Each row of a before or after table is a point. The points were changed in one or more steps. Then noise was added and the rows were shuffled. The steps act on columns, c1 being the first. Write out the steps. A step turns or swaps two columns, mirrors them in a line or flattens them onto one, adds a multiple of one to another, or multiplies or shifts one. Angles are multiples of 10 degrees, from the lower column toward the higher: turns from -170 to 170, lines from 10 to 170 but not 90. Use the fewest steps. Two steps may share a column if one is a turn and the other turns, adds or multiplies; they go together, in the order done. Otherwise the lowest column goes first.

Before, 11 rows:
[[-40  12]
 [ -1 -66]
 [ 16  30]
 [-26  66]
 [-28  20]
 [  1 -23]
 [ -8 -24]
 [ -4   2]
 [ -8  48]
 [ -7  18]
 [-27 -16]]
After (11 x 2):
[[-23  60]
 [-20 -26]
 [ -2 -18]
 [ -7  24]
 [ 24 -24]
 [ -4  -4]
 [-32 -24]
 [ 11 -48]
 [-30   7]
 [-17  21]
 [ -3 -71]]
Steps: mirror c1 and c2 in the line at 10 degrees

Before:
[[ -5  19 -14  34]
 [ 46  21   8 -14]
 [-17  27  12 -32]
 [ 12 -35   3 -13]
 [ -9  -4  -2 -28]
 [ 16 -44  14  11]
 [-22 -50 -15 -18]
 [-25 -15 -21  -2]
 [ 28 -41  12 -19]
 [-47 -22  36 -33]
 [-16  26 -17  25]]
After:
[[ 19  -5  -1 -29]
 [ 25  27 -18 -32]
 [-61 -40  -2 -19]
 [ 42  25  10  26]
 [-25 -35   1 -13]
 [ 62 -14  10  -3]
 [ 52 -50   6 -18]
 [ 20  19  12  35]
 [ 63 -22 -50 -33]
 [-39 -45  -7  11]
 [-91  22   9 -14]]
Steps: turn c1 and c3 by 160 degrees; multiply c1 by 2

Before, 11 rows:
[[  3  17   3  23 -18  -7   9  37]
 [-20   6 -17  -4 -14 -33  23  35]
 [ -6  15 -13   4 -19 -28 -17   7]
 [-16  16 -16  18   0 -18 -21   8]
 [ 25  12 -16 -70 -22 -47 -18   3]
 [-26 -94  21 -56 -33  -8  36  26]
 [ -3   7  89  10 -24  -3 -18  17]
 [-26  10  46   1  -9 -39  77   7]
 [-30  17  10  14 -46 -24  18  12]
 [-10   9  43  23 -35  61 -13 -13]
 [ 51  -7 -10  24 -20 -44 -12  13]]
After (11 x 8):
[[-30  31  10  13  38 -26  19  12]
 [ -3  17  90  18  18  -3 -17  10]
 [-19   9 -17  34  12 -33  25  -6]
 [ -8   9 -13   8  21 -28 -17   2]
 [ 26  14 -17   3  23 -48 -18 -69]
 [-27   4  46   8  14 -39  77   1]
 [ 51  20 -10  13   4 -44 -13  24]
 [ -9  27  43 -13  24  61 -12  24]
 [-26  75  20  25 -65 -10  36 -57]
 [  3   9   3  37  21  -7   8  21]
 [-15  -9 -16  10  14 -18 -21  18]]
Steps: turn c2 and c5 by 120 degrees; swap c4 and c8
